Rows are points. To make a cloud, some directions were put in groups of two or more. Within a group, all points are equally far from the middle, so they leave a hole (a ring in 2 directions, a hollow ball in 3). The other directions are filled evenly. Then the cloud was stretched, turned, moved and blurred a little. How many holes are there, and how many directions does each take, smallest first?

Cloud, 14 rows:
0.280	-0.037
-0.276	0.047
-0.184	0.266
0.206	-0.158
-0.101	0.321
0.236	0.199
0.291	-0.006
0.143	0.293
0.251	-0.104
0.039	0.328
0.247	-0.120
-0.092	-0.217
-0.250	0.175
-0.147	-0.187
Holes: 1 (2)

Cloud (22 x 3):
-0.031	-0.234	-0.130
0.303	-0.091	-0.154
0.422	-0.053	0.046
-0.176	0.188	0.070
-0.167	-0.229	0.174
0.240	0.246	0.159
0.390	-0.093	0.189
-0.078	-0.130	0.343
0.204	-0.030	0.364
-0.142	0.130	0.290
-0.251	-0.052	0.163
-0.036	0.001	0.380
0.414	-0.041	0.002
0.232	-0.017	-0.193
-0.060	0.197	0.296
-0.222	0.109	0.180
0.106	0.089	0.375
0.232	-0.296	-0.068
0.195	0.265	0.169
0.418	-0.022	0.105
0.017	-0.064	-0.206
-0.242	-0.111	0.070
Holes: 1 (3)

Cloud, 20 rows:
0.054	0.128	-0.057
0.241	-0.216	0.013
-0.081	0.114	0.221
-0.316	-0.093	0.113
0.256	-0.113	-0.036
0.147	0.213	0.150
-0.104	-0.285	0.087
-0.274	0.358	-0.050
0.154	-0.276	0.181
0.111	-0.135	-0.015
0.100	0.162	-0.300
-0.372	0.143	0.312
-0.432	0.237	0.247
-0.343	-0.023	-0.039
0.332	-0.199	-0.025
-0.290	-0.184	0.245
0.117	-0.293	-0.007
-0.307	0.022	0.234
0.012	0.115	0.249
0.285	-0.245	-0.055
Holes: 0

Cloud, 31 rows:
-0.266	0.232	-0.051	-0.130
-0.281	-0.042	-0.092	-0.384
-0.302	0.146	0.083	0.192
-0.064	0.212	-0.327	-0.097
-0.209	0.107	-0.331	-0.191
0.021	-0.211	-0.107	-0.379
-0.010	-0.105	0.224	-0.284
0.045	-0.091	0.292	0.113
-0.267	0.099	-0.225	-0.269
0.165	-0.233	-0.170	-0.209
-0.115	0.008	-0.257	0.308
-0.013	-0.124	0.316	-0.113
0.204	0.080	-0.303	0.022
-0.333	-0.335	-0.129	0.046
-0.164	0.253	0.095	0.109
-0.408	-0.022	0.042	0.192
-0.040	0.171	0.164	0.225
-0.071	-0.323	-0.217	-0.266
-0.191	0.037	-0.401	-0.085
-0.167	0.112	0.062	0.327
-0.278	-0.318	-0.243	-0.053
-0.181	0.197	-0.268	-0.181
-0.371	0.094	0.024	-0.210
-0.356	-0.202	0.244	-0.129
-0.248	-0.200	0.281	-0.187
-0.105	0.286	-0.168	-0.119
-0.078	0.280	-0.196	-0.115
0.078	-0.290	-0.180	-0.247
-0.063	-0.174	0.326	-0.089
0.059	0.056	0.250	0.152
-0.136	0.299	-0.070	-0.079
Holes: 2 (2, 2)

Cloud (53 x 6):
-0.020	-0.181	0.049	-0.112	0.120	-0.031
0.141	-0.139	-0.239	-0.092	0.069	0.339
0.229	-0.051	0.300	-0.433	-0.319	-0.226
0.122	-0.069	0.218	-0.156	0.182	-0.221
-0.082	-0.017	-0.296	-0.111	0.303	-0.064
-0.114	-0.001	-0.199	-0.149	-0.240	0.484
0.135	0.131	0.153	0.060	0.042	-0.077
0.027	-0.209	-0.265	0.133	-0.117	-0.026
0.159	-0.148	-0.172	-0.196	0.043	-0.053
0.112	-0.299	-0.111	-0.229	-0.157	-0.087
0.261	-0.342	0.158	0.133	0.248	-0.197
0.202	0.280	-0.163	-0.214	0.083	-0.179
0.211	-0.085	0.085	-0.138	-0.226	-0.276
-0.246	-0.269	0.139	-0.195	-0.232	0.244
0.011	0.250	0.188	-0.118	0.191	0.012
0.348	-0.048	0.125	-0.191	0.463	0.073
0.197	0.244	-0.174	0.000	-0.261	0.019
-0.398	-0.412	0.194	-0.167	-0.238	0.056
-0.078	0.254	-0.280	0.097	0.219	0.173
0.176	0.086	0.284	-0.019	0.050	0.126
-0.152	-0.143	0.292	0.041	-0.025	-0.322
0.245	0.174	0.298	-0.072	-0.194	-0.465
0.111	-0.107	-0.090	0.099	-0.045	0.077
-0.153	-0.103	-0.278	-0.136	-0.213	0.363
-0.037	0.028	0.127	-0.271	0.422	0.041
0.199	0.016	-0.038	-0.121	-0.332	0.074
-0.049	0.115	-0.337	0.207	-0.578	0.008
-0.183	0.046	-0.331	-0.064	0.097	-0.299
0.320	0.159	-0.053	-0.111	-0.083	-0.193
0.140	-0.164	-0.126	0.224	0.063	-0.189
0.138	-0.064	-0.154	0.028	0.389	0.244
0.014	0.358	-0.041	-0.406	-0.060	-0.015
0.126	0.058	-0.380	0.024	-0.037	-0.267
0.309	0.117	-0.332	-0.157	0.334	-0.012
0.148	0.020	0.390	-0.182	-0.249	0.178
-0.047	-0.113	0.151	0.027	-0.426	-0.004
0.088	0.064	0.217	0.011	-0.509	-0.208
0.138	0.313	-0.094	-0.234	-0.155	-0.123
0.263	0.158	0.150	0.026	-0.502	-0.175
-0.139	0.243	0.380	-0.221	0.217	-0.084
0.176	-0.223	-0.327	0.058	0.177	-0.032
0.081	0.403	0.208	-0.189	0.247	-0.159
0.221	0.255	0.276	-0.230	-0.352	-0.352
0.092	0.119	-0.251	0.238	0.066	-0.231
0.000	0.026	0.134	0.005	-0.369	-0.222
0.045	0.059	0.095	0.254	-0.155	0.001
0.095	-0.263	-0.368	0.168	-0.098	-0.125
0.229	-0.137	0.194	0.063	-0.368	-0.032
0.207	-0.029	0.169	-0.165	-0.174	-0.248
-0.042	0.182	-0.168	-0.313	0.244	-0.306
0.013	0.028	0.154	-0.222	-0.248	-0.220
-0.201	-0.138	-0.135	-0.179	-0.277	-0.143
-0.362	-0.391	-0.068	-0.185	-0.137	-0.147
Holes: 0
